Every row gives one point. A path goes straight from each point to the next, and from the last back to the first. The post is the endless flat space through its rows: a point in 2 columns, a line in 3, a plane in 4, and so on, so that a path can go around it. Count how often the path circles the post. Going back the other way cancels.
In the rows, 128 means zero.

Post (1 x 2)
[[147 139]]
Path (29 x 2)
[[ 80 172]
 [114 154]
 [137 192]
 [109 189]
 [118 146]
 [158  77]
 [212  95]
 [186  61]
 [105 115]
 [128 136]
 [149  72]
 [205  81]
 [171 156]
 [140 174]
 [107 175]
 [153 172]
 [170 142]
 [183  98]
 [147 107]
 [105 141]
 [119 206]
 [152 164]
 [115 209]
 [ 83 180]
 [ 95 201]
 [172 187]
 [176 130]
 [158 152]
 [140 204]]
Times around: 0

Post (5 x 6)
[[120 102 128  95  98 137]
 [121 162 122  97  92 144]
 [109 194 132 174 248 118]
 [154 113 108 188 125 123]
 [133 142 167 119 103 130]]
Path (29 x 6)
[[136 140 125 198 123  91]
 [182 155 110  61  23 133]
 [183 138 136 138 131 133]
 [ 76 115 113  79 182 158]
 [145 110 124 137 116 150]
 [132 131 191 114 123 177]
 [ 58 237 100 135 205 155]
 [ 83  86 155 134 172 107]
 [149 124  75 169 117 108]
 [162 163  92 100 168 135]
 [155 197 180 123 204 109]
 [155 129  99 114 143 116]
 [130 177 144  79  77 161]
 [ 95 131 175 135 179 166]
 [ 78 105 155 210 195 107]
 [148 122 133 162  62  95]
 [152 110 124 153 160  94]
 [101 193 110  91 248 152]
 [104 145  93 146 193 185]
 [122 167 124 100 127 167]
 [101 104 128 170 161 140]
 [ 93 188 171 132 162 125]
 [150 150 160 109   7  95]
 [107  56 143 107 133  96]
 [159 118 114  91   9 125]
 [125 119  95  51 175 144]
 [163 187 181 195 152 146]
 [ 77 141 133 123 236 158]
 [128 148 100 212  92 137]]
Times around: 4

Post (10 x 11)
[[133 215 152  54 193 158 130 139 165 134  82]
 [ 99 120 109 198 174 108  66 122 108 139 119]
 [117 160 168 112  81 183 188  94 106  92 164]
 [136 160 191 138  97 173 138 181  94  88 163]
 [ 82 128 130  75 206 112 169 174 104 178 100]
 [ 89 120  98 120 131 172  85 109 137 101 142]
 [158 142 118  98 152 134  87 131 121 178 114]
 [109 159 128 219  78 107 107 184 129 147 150]
 [110 158 119 158 131  51  77 114 145  64 116]
 [149 118 145 188 100 125  78 126 147 111 133]]
Path (25 x 11)
[[ 91 179 146 133 210 189 120 196 180 107 117]
 [182  81 113 144 133 172 120  68 111 177 125]
 [158 171 118 142 229  87  71 107  81 225  45]
 [179 216 100 149 154  83  83 154  60 125 129]
 [108  84 160  79 163 137 135 182  89  80 111]
 [143 153 163 167  30 155  98 116 138 119 136]
 [156 128 198 204  76  91  93 125 124 109 159]
 [ 41 166  82 149 102  78 121  84  94  93 189]
 [147 143  98 157 173 155 103 206 154 183 136]
 [ 60  61 114 102 199 170 155 120 113  65 142]
 [158 131 159 131 115  92 155 115  81  98 102]
 [ 70 159 134 139  80  68 150 171 117 159 101]
 [131 174 210 139  93 176 195  83  69 103 168]
 [ 89 213  24  80 155  98  61 147 201 150 124]
 [190 128 212  77 106 123 150 173  88  52 145]
 [ 68 221 117 134 120 192 124 235 136  90 122]
 [172 171 134 237 140 105  82 107 133 191  90]
 [102 177 180 120 105  70 150 153 167 110  64]
 [ 56 177 176 121 190 188 149 154 134 127 134]
 [ 39 186 124 154 170 150 105 176  86 160 143]
 [105 195 148 237  94  88  99 215 155 108 171]
 [136 181 123 109 165 179 107 153 109 145 133]
 [151 198 193 115 147 106 128 168 137  77  72]
 [104 123 121  89  16 115  99 185 199 130 133]
 [ 89  62 105 149 208 117 111  16 125 167  96]]
Times around: 4
